Each row of a before or after table is a point. The points were changed in one or more steps. Then noise was added and the rows were shuffled. The steps act on how far a point lies along the listed directions, d1 being the first. Write out the steps. A step turns or swaps two directions, mirrors them in a line or flattens them onto one, adds a multiple of one to another, or multiplies one. Angles are multiples of 10 degrees, from the lower direction toward the higher: turns from -170 to 170, lines from 10 to 170 but not 90. Use the fewest steps. Two steps may share a direction if one is a turn and the other turns, adds or multiplies; they go together, in the order done. Otherwise the lowest direction goes first.

Directions:
(1): -0.26 +0.38
(2): +0.38 +0.26
Before:
0: -0.42 -0.13
1: -0.50 +0.04
2: +0.09 -0.54
3: +0.16 -0.35
4: +0.58 -0.08
5: -0.50 -0.44
6: -0.23 -0.28
7: +0.50 +0.58
8: -0.63 +0.39
9: -0.09 +0.18
10: -0.33 +0.07
After, 11 rows:
0: +0.16 +0.22
1: -0.21 -0.27
2: -0.23 -0.28
3: -0.37 -0.52
4: -0.02 -0.05
5: -0.11 -0.12
6: -0.19 -0.22
7: +0.44 +0.61
8: +0.03 +0.05
9: -0.20 -0.32
10: -0.05 -0.11
Steps: flatten d1 and d2 onto the line at 70 degrees

Directions:
(1): +0.49 +0.09 +0.32 -0.27
(2): +0.15 +0.47 -0.43 -0.08
Before (10 x 4):
0: +0.61 -0.11 +0.58 -0.48
1: -0.26 -0.11 -0.06 -0.03
2: -0.05 -0.32 +0.57 +0.09
3: +0.01 +0.18 +0.01 -0.01
4: -0.50 +0.34 -0.63 +0.21
5: +0.15 -0.01 +0.02 -0.01
6: +0.08 -0.13 +0.42 -0.17
7: -0.70 -0.48 +0.06 +0.24
8: +0.54 -0.36 +0.45 -0.25
9: -0.12 +0.27 -0.42 +0.13
After, 10 rows:
0: +0.46 +0.31 +0.30 -0.17
1: +0.56 +0.38 -0.38 -0.28
2: +0.37 +0.67 -0.53 -0.32
3: +0.24 +0.34 +0.00 -0.25
4: -0.63 -0.50 +0.30 +0.29
5: -0.33 -0.25 +0.00 +0.26
6: -0.12 +0.09 -0.02 +0.07
7: +0.13 +0.04 -0.10 +0.03
8: -0.01 -0.16 +0.19 -0.14
9: +0.19 -0.39 +0.72 -0.25
Steps: turn d1 and d2 by 90 degrees

Directions:
(1): -0.46 -0.22 +0.40 +0.15 +0.40 -0.35 +0.33 +0.17
(2): -0.12 +0.52 +0.44 +0.33 +0.02 +0.28 -0.35 +0.25
Before, 9 rows:
0: +0.44 +0.07 -0.39 -0.03 -0.11 +0.12 -0.10 -0.14
1: +0.86 +0.63 -0.56 -0.03 -0.74 +0.69 -0.67 -0.18
2: +0.02 +0.56 +0.36 +0.39 -0.07 +0.40 -0.34 +0.19
3: +0.07 +0.50 -0.20 +0.17 -0.14 +0.28 -0.38 +0.23
4: +0.01 -0.05 -0.41 -0.30 -0.02 -0.20 +0.19 -0.27
5: +0.01 -0.40 -0.16 -0.38 -0.09 -0.11 +0.11 -0.10
6: +0.52 -0.19 -0.48 -0.09 -0.21 +0.08 +0.10 -0.10
7: +0.22 -0.27 -0.49 -0.27 +0.03 -0.22 +0.13 -0.27
8: +0.39 +0.16 -0.64 -0.02 -0.48 +0.06 -0.13 -0.22
After (9 x 8):
0: +0.40 +0.23 -0.40 -0.11 -0.17 +0.17 -0.29 -0.21
1: -0.03 +1.03 +0.67 +0.68 -0.09 +0.55 -0.65 +0.45
2: +0.19 -0.07 -0.20 -0.34 -0.28 +0.21 -0.21 -0.10
3: +0.15 +0.31 -0.37 -0.21 -0.19 +0.11 -0.14 -0.22
4: -0.43 +0.08 +0.57 +0.40 +0.35 -0.10 +0.16 +0.28
5: +0.27 +0.37 +0.00 +0.24 -0.01 +0.24 -0.26 +0.07
6: +0.47 +0.31 -0.14 +0.18 -0.22 +0.35 -0.25 +0.08
7: +0.15 +0.62 -0.05 +0.38 -0.33 +0.25 -0.39 +0.10
8: -0.34 +0.35 +0.20 +0.33 +0.22 +0.00 -0.13 +0.42
Steps: turn d1 and d2 by -70 degrees
